Each row of a before or after table is a point. One or more steps were done to the points. Then noise was added and the rows were shuffled. The steps act on columns, c1 being the first. What was done? A step turns or swaps two columns, mirrors them in a line or flattens them onto one, adds a multiple of one to another, or multiplies or shifts one. Angles are multiples of 10 degrees, from the lower column toward the higher: turns from -170 to 170, lines from 10 to 170 but not 90. Use the fewest steps. Two steps may share a column if one is a turn and the other turns, adds or multiplies; they go together, in the order done. Otherwise the lowest column goes first.
(in the rows, 100 means zero)

Before, 11 rows:
87; 85
69; 70
87; 102
89; 111
99; 88
69; 75
103; 104
93; 88
126; 125
112; 125
70; 71
After:
87; 149
101; 75
98; 109
131; 49
111; 70
129; 42
107; 76
111; 123
130; 39
113; 104
74; 149
Steps: multiply c1 by -1; multiply c2 by 2

Before (14 x 6):
75; 77; 99; 116; 122; 102
96; 93; 60; 63; 80; 110
68; 75; 119; 141; 113; 130
62; 140; 121; 91; 71; 121
138; 135; 44; 74; 92; 79
73; 76; 46; 140; 108; 146
108; 112; 75; 124; 70; 135
103; 134; 77; 129; 69; 143
89; 85; 105; 100; 118; 92
92; 131; 121; 93; 143; 120
77; 130; 119; 102; 77; 145
69; 113; 73; 107; 88; 91
89; 138; 101; 108; 139; 100
112; 74; 98; 103; 70; 92
After:
88; 130; 71; 93; 143; 95
51; 143; 73; 93; 71; 92
66; 74; 89; 140; 110; 169
68; 130; 54; 101; 80; 106
61; 75; 63; 144; 113; 99
102; 134; 77; 130; 70; 142
58; 113; 123; 108; 91; 120
94; 88; 112; 63; 80; 139
86; 137; 97; 106; 141; 100
66; 76; 98; 118; 123; 103
149; 137; 147; 72; 90; 140
85; 85; 105; 98; 117; 89
110; 113; 82; 122; 69; 138
114; 74; 108; 101; 71; 96
Steps: multiply c1 by 1.3; mirror c3 and c6 in the line at 120 degrees

Before, 14 rows:
60; 117; 95; 89; 87; 104; 123; 101; 95
94; 104; 98; 114; 136; 83; 138; 89; 139
94; 111; 90; 87; 110; 80; 132; 113; 79
105; 117; 77; 107; 74; 92; 91; 79; 126
87; 136; 82; 92; 82; 62; 137; 91; 86
67; 114; 81; 89; 106; 69; 135; 84; 112
88; 122; 87; 85; 78; 93; 118; 76; 90
97; 134; 154; 90; 100; 77; 37; 97; 105
102; 107; 140; 96; 71; 87; 84; 132; 127
91; 109; 96; 101; 177; 94; 86; 103; 92
92; 101; 113; 99; 93; 84; 115; 98; 99
102; 188; 84; 89; 88; 74; 130; 162; 90
91; 107; 84; 195; 83; 127; 134; 87; 114
73; 114; 99; 97; 73; 63; 33; 90; 85
After (14 x 9):
72; 108; 76; 194; 83; 119; 136; 86; 114
73; 104; 103; 115; 136; 83; 138; 89; 139
54; 114; 113; 97; 74; 65; 33; 90; 86
81; 188; 94; 90; 87; 70; 130; 161; 88
47; 116; 94; 90; 104; 64; 132; 83; 112
87; 116; 81; 108; 76; 85; 91; 78; 126
66; 135; 96; 91; 82; 58; 138; 91; 84
42; 116; 94; 89; 88; 103; 122; 100; 94
82; 106; 144; 97; 73; 104; 85; 132; 127
72; 101; 119; 99; 93; 89; 115; 99; 99
78; 134; 158; 91; 100; 96; 38; 97; 105
68; 123; 91; 88; 78; 88; 119; 78; 90
74; 111; 96; 87; 111; 79; 131; 113; 79
71; 109; 97; 99; 176; 91; 85; 104; 92
Steps: shift c1 by -20; turn c3 and c6 by 20 degrees

Before (12 x 14):
121; 86; 52; 60; 87; 74; 62; 108; 69; 146; 154; 131; 125; 81
119; 103; 57; 76; 90; 112; 60; 118; 108; 130; 88; 134; 63; 80
98; 111; 133; 97; 127; 100; 154; 94; 119; 96; 112; 123; 109; 120
107; 105; 84; 115; 108; 78; 101; 96; 122; 98; 151; 87; 120; 96
98; 113; 84; 69; 75; 34; 85; 122; 89; 82; 131; 144; 79; 75
108; 124; 112; 133; 107; 119; 76; 75; 46; 151; 99; 146; 95; 118
110; 82; 75; 98; 83; 111; 126; 130; 88; 97; 127; 113; 169; 105
104; 65; 98; 121; 129; 118; 97; 89; 86; 95; 91; 102; 153; 88
131; 70; 32; 113; 116; 56; 109; 128; 67; 100; 90; 51; 98; 85
127; 80; 99; 111; 94; 105; 128; 106; 70; 106; 121; 70; 52; 109
88; 124; 67; 68; 70; 53; 119; 72; 39; 78; 129; 121; 109; 93
145; 80; 92; 114; 90; 88; 103; 84; 96; 119; 91; 111; 172; 98
After (12 x 14):
126; 79; 99; 110; 94; 104; 127; 106; 90; 108; 135; 70; 53; 108
122; 86; 52; 62; 88; 74; 63; 108; 111; 146; 161; 133; 125; 81
111; 82; 75; 97; 82; 111; 125; 130; 108; 97; 128; 111; 168; 106
108; 125; 111; 132; 109; 119; 77; 77; 57; 151; 133; 146; 96; 118
97; 114; 83; 68; 76; 34; 84; 119; 111; 82; 133; 144; 79; 75
131; 70; 31; 114; 116; 57; 109; 129; 70; 99; 115; 51; 99; 85
118; 103; 56; 77; 89; 111; 61; 117; 99; 132; 87; 136; 63; 80
145; 81; 91; 115; 90; 88; 103; 84; 90; 119; 96; 111; 173; 98
106; 105; 85; 115; 109; 78; 100; 95; 148; 98; 126; 87; 121; 96
88; 124; 67; 68; 70; 53; 120; 71; 72; 77; 160; 120; 110; 94
103; 65; 98; 120; 130; 118; 97; 90; 84; 95; 104; 103; 153; 88
98; 111; 134; 96; 126; 101; 153; 92; 124; 97; 97; 125; 109; 119
Steps: turn c9 and c11 by -40 degrees

Before, 11 rows:
127; 57; 81; 91; 86; 99; 132; 122; 88; 118; 141; 102; 93; 61; 134; 83; 87; 118; 143; 95; 49; 106; 82; 78
53; 132; 62; 93; 80; 91; 65; 93; 81; 120; 117; 139; 82; 106; 101; 93; 86; 120; 97; 72; 92; 149; 99; 103
77; 129; 137; 123; 64; 75; 136; 114; 78; 87; 95; 135; 130; 62; 61; 138; 119; 68; 127; 97; 100; 136; 93; 78
88; 133; 106; 107; 89; 70; 117; 104; 69; 68; 89; 59; 61; 69; 67; 128; 115; 94; 125; 105; 85; 145; 128; 114
106; 77; 83; 91; 97; 90; 69; 79; 153; 39; 146; 118; 119; 63; 49; 104; 129; 112; 69; 77; 61; 89; 66; 102
102; 68; 113; 101; 84; 57; 73; 128; 92; 40; 89; 59; 82; 117; 122; 143; 160; 88; 101; 81; 106; 160; 120; 127
120; 133; 106; 86; 91; 88; 88; 74; 148; 69; 121; 113; 67; 103; 137; 98; 108; 121; 77; 134; 114; 86; 62; 130
60; 131; 103; 119; 131; 88; 125; 147; 92; 87; 158; 109; 69; 125; 54; 77; 126; 71; 60; 130; 100; 141; 52; 113
115; 120; 58; 129; 98; 126; 113; 74; 102; 121; 88; 90; 143; 130; 84; 61; 158; 92; 120; 99; 90; 160; 94; 109
100; 67; 95; 109; 117; 110; 119; 143; 86; 107; 142; 132; 95; 95; 126; 85; 97; 145; 72; 114; 57; 109; 120; 108
85; 79; 96; 111; 117; 90; 109; 97; 140; 54; 107; 119; 85; 142; 89; 138; 106; 90; 95; 78; 81; 127; 87; 82
After:
86; 132; 103; 123; 128; 87; 133; 147; 90; 71; 157; 108; 71; 125; 51; 82; 124; 72; 107; 148; 94; 142; 56; 117
112; 59; 84; 91; 84; 101; 141; 123; 91; 124; 142; 102; 93; 62; 136; 83; 88; 117; 115; 60; 51; 104; 84; 78
85; 137; 103; 104; 89; 67; 128; 102; 66; 71; 88; 60; 63; 65; 65; 126; 119; 91; 116; 78; 87; 143; 126; 111
91; 131; 142; 126; 64; 73; 147; 114; 79; 80; 96; 134; 133; 64; 62; 137; 116; 71; 110; 75; 96; 135; 92; 78
76; 78; 96; 112; 117; 89; 121; 98; 140; 59; 108; 118; 86; 139; 89; 135; 108; 88; 82; 90; 78; 126; 87; 80
91; 133; 105; 87; 87; 86; 98; 73; 147; 84; 122; 113; 68; 103; 137; 97; 106; 122; 119; 138; 113; 85; 65; 131
110; 119; 60; 129; 99; 129; 119; 74; 101; 129; 88; 91; 145; 128; 84; 61; 157; 94; 105; 84; 92; 160; 92; 110
76; 80; 78; 92; 97; 86; 81; 81; 156; 53; 145; 119; 119; 65; 51; 101; 128; 114; 67; 116; 63; 92; 64; 103
76; 67; 108; 99; 85; 54; 86; 127; 89; 52; 92; 58; 80; 119; 123; 144; 159; 87; 84; 90; 108; 163; 121; 123
96; 130; 66; 93; 81; 93; 78; 92; 79; 93; 119; 139; 85; 107; 97; 91; 85; 118; 73; 89; 94; 150; 99; 101
104; 69; 94; 107; 116; 110; 128; 145; 85; 101; 145; 126; 95; 91; 129; 85; 97; 147; 96; 134; 54; 110; 118; 108
Steps: flatten c1 and c10 onto the line at 60 degrees; shift c7 by 10; turn c19 and c20 by -60 degrees
